Each row of a before or after table is a point. One or more steps were done to the points. Then noise was added and the rows were shuffled. The steps act on columns, c1 being the first. Write out the steps. A step turns or swaps two columns, mirrors them in a line or flattens them onto one, adds a multiple of one to another, or multiplies or shifts one. Angles are multiples of 10 degrees, from the lower column toward the higher: turns from -170 to 170, lines from 10 to 170 but not 90. Use the fewest steps. Two steps may share a column if one is a turn and the other turns, adds or multiplies; they go together, in the order done. Otherwise the lowest column goes first.
In the rows, 100 means zero.

Before (9 x 3):
0: 118   5  54
1: 128  81 119
2: 102 116  52
3: 108 125  83
4:  90 107 104
5: 125  77  75
6:  88 123  72
7:  76  90  77
8:  93  96  63
After:
0: 125 130  71
1: 139 164  70
2: 103 113  68
3: 117 142  94
4: 135 102 102
5: 114 149  73
6:  91 103  94
7: 102  63 133
8: 145  50  84
Steps: add -1 times c3 to c2; turn c1 and c3 by 50 degrees

Before:
0:  98 108  57 112
1:  83  65  63  59
2: 160  65  77  75
3:  73 111 161 157
4: 103  93 122 148
5: 118  65 123  62
6:  95 155  58 105
7: 166  93 133  61
8: 136 176 142 146
9: 149 130 142  56
10: 136 165  83 146
11: 168  80  98 110
12: 169 144  85 109
After:
0: 132 130 112 117
1: 105 163 102 103
2: 100  72  34 101
3: 102  61  83 104
4: 133  73 128 123
5: 121 123 114 113
6:  97 119 138  95
7: 147  97  31 129
8:  67  58 128  79
9: 119 148  77 110
10: 151  90 119 130
11: 155  94  56 130
12: 145 152  36 124
Steps: flatten c1 and c4 onto the line at 30 degrees; turn c2 and c3 by -80 degrees

Before:
0:  81  92  96 126  84  63  65 100
1:  72  78  95  93  11  67  99  88
2:  99  94  94  76  77  90 104 107
3: 117 105  88  73  78  65  83  67
4:  93  70  79  38 108  67  93  69
5:  99 113  57 179 105  73 118  75
6: 118 106  68  57  40  62 114 123
7:  95 124  55  92  32  88 104  79
8: 122  75  84  48 108 111  84 182
9: 182  89  48  68 102  83 104  68
10:  70  75  87  59 108 163  84  63
11:  96 102  90  53  95  69  81 100
12:  92  69  52  37 107  62  30  80
13:  94  79  69  54  99  57  81  79
After, 14 rows:
0:  94  91 105 152 119  61  95 103
1:  92  87 104 161 170  67  97 101
2:  96 104  98 147 118  70  92  84
3:  93 136  84 116  87  91  33 120
4: 182 108  98 141  97  26 104 123
5: 120  84 106 120 117  97 107   5
6:  70  79 106 154 118 181 104 120
7:  72  80 105 109  88  88  16 111
8: 120 116  92 134  80  50  42  61
9: 100 125  91  32  84  73 110 150
10:  93  80 107 169 110  70 107 108
11: 100  95  99 120  92  89  78  85
12:  83  94 101  77 133  77  80 108
13: 117 109  97 137 115  55  76 121
Steps: add -0.7 times c1 to c6; flatten c2 and c3 onto the line at 160 degrees; turn c4 and c8 by 160 degrees; turn c5 and c7 by 80 degrees

Before (10 x 9):
0:  97  73  99  78  93  79 112 107  68
1:  46  88  70  90  98  80  98 106  66
2: 122 114 124 114 119 115  93  92  57
3:  79 102 164 117  99  98 146 158  96
4:  96  97 161  85  78 132  81  85 149
5: 110 131  56 112 112 145 107 100  97
6:  52  90 109 100  51 102 131 100  96
7: 143 114 127 128 120  71  95  76  94
8: 108 131 105  91  98  47  98 118  52
9: 139 110  92 130 100  86  71 106  75
After (10 x 9):
0: 132 114 122 131  89  90 119  96  39
1:  37  86 111  91  92  76 110 125  35
2:  81  77  91  78  83  82  94 109  43
3:  94 135  88  87  81  46 114  99  24
4:  95 129 114 111  99 142  94 138  69
5:  88  94  90  90  66 133 100  32 124
6: 131 112 100 131 105  69  80  70  67
7:  42  88  76  97  42 101  75 104  64
8: 114 119  97 116 105 109  96  75  26
9:  66  96   4 112  94 101 113  78  68
Steps: shift c1 by -10; turn c7 and c8 by -130 degrees; turn c3 and c8 by -120 degrees; shift c5 by -10; shift c9 by -30

Before:
0: 131 102 101 107  88  93  94 111 102  50 110  93
1: 128  65 133  38  90  83 115 104  68  70 106  91
2: 109  58  88  79  97  97  83 136  93  87 101 126
3: 112  91 105 104  99 125 100 124  81 105 104 147
4: 135 110  30  97  84  92 117 106 106 108 113  66
5: 132  85 106 105  81  84  90 137 108  50 195  67
6:  83 108 134 101  96 105  99 100  92 101 109  93
7: 115 117 132  93 108 137  88 110 112  91 105  84
8: 101 115  66 104  45 121  95 166 108  97 117  85
9: 119 107 127 110 103  88 103 133  89  98 107  86
10: 120 115 136  93 105  89  98 101 116  99 104 120
After:
0:  97 105  55  95  95 105 110 123 126 100 104 119
1: 136  85  92 120  99  92 106 133 100  46 195  75
2: 134  99  84 100 112 101  95 120 134  97 107  86
3: 105  66  97  98  35  80 130 127 156  72 107  87
4: 109  97  98 112 107  96 125 132 100  51 109  96
5: 107 104 155 116  93 102  91 133  26 106 111  62
6: 111 129  63  88  93 115  87 114 128  91 106  89
7: 124 107 112 103 102 103 120 111 119 103 102 141
8: 165 117 123 155  96 110  89 101  62  97 116  90
9: 137  68 116 101  81  81 108 111  93  86 101 130
10: 100 111  81 103  99 104  93  82 140 101 107  95
Steps: swap c1 and c8; flatten c2 and c6 onto the line at 30 degrees; multiply c3 by 1.3; turn c3 and c9 by 130 degrees; turn c4 and c5 by 80 degrees; turn c7 and c12 by -30 degrees; add -0.7 times c10 to c7

Before, 10 rows:
0: 115 113  95 114  94 106  60 135 116  91  91  93  77 132
1: 107 124  84  87 115  83 121  82 104  93 123 107 118  88
2:  80 106 125  74 120 114 111  99  89  90 109 114 121  94
3: 136 137 102 135  94 118  89 121  91  61  56  90  74  90
4:  81 108 113  85 102  98 141  65  83  90 132 118  87  87
5:  82  93  99 113  86  95 139 102  72  69 122  95 113  85
6: 125 115 137  75  99 119 127  82 102  93 120 102 120 113
7: 105 124 105  93 103  81  69 125  91  81  98  62  80 116
8: 123 119  94 113 116  96 104 100 126  69  58  79  81 122
9: 106  98  74 113 116 106  66 107 109  87 105  52  76  95
After:
0: 134 110 102 114  85 106  62 114 114  92  91  97  77 198
1:  98 107 100  75 148 115 110  80  91  90 109 103 121  83
2: 126 124 112  93 108  81  69 105  91  82  97  66  80 147
3:  64 107  97  86 107  98 142  84  83  88 133 109  88  59
4: 120 138 104 133  85 119  90 135  90  60  58  92  75  72
5:  83 116 104  77  98 119 126 126 101  93 120  90 122 139
6: 107  97 112 114 141 109  67 105 109  87 104  66  75  83
7:  84 123  95  86 136  83 120 107 103  93 123 112 118  62
8: 103  93 102 113  63  94 140  83  70  67 122  96 115  55
9: 100 121 106 112 138  97 102 123 125  70  57  84  80 166
Steps: swap c1 and c8; flatten c3 and c12 onto the line at 110 degrees; multiply c5 by 2.5; multiply c14 by 3
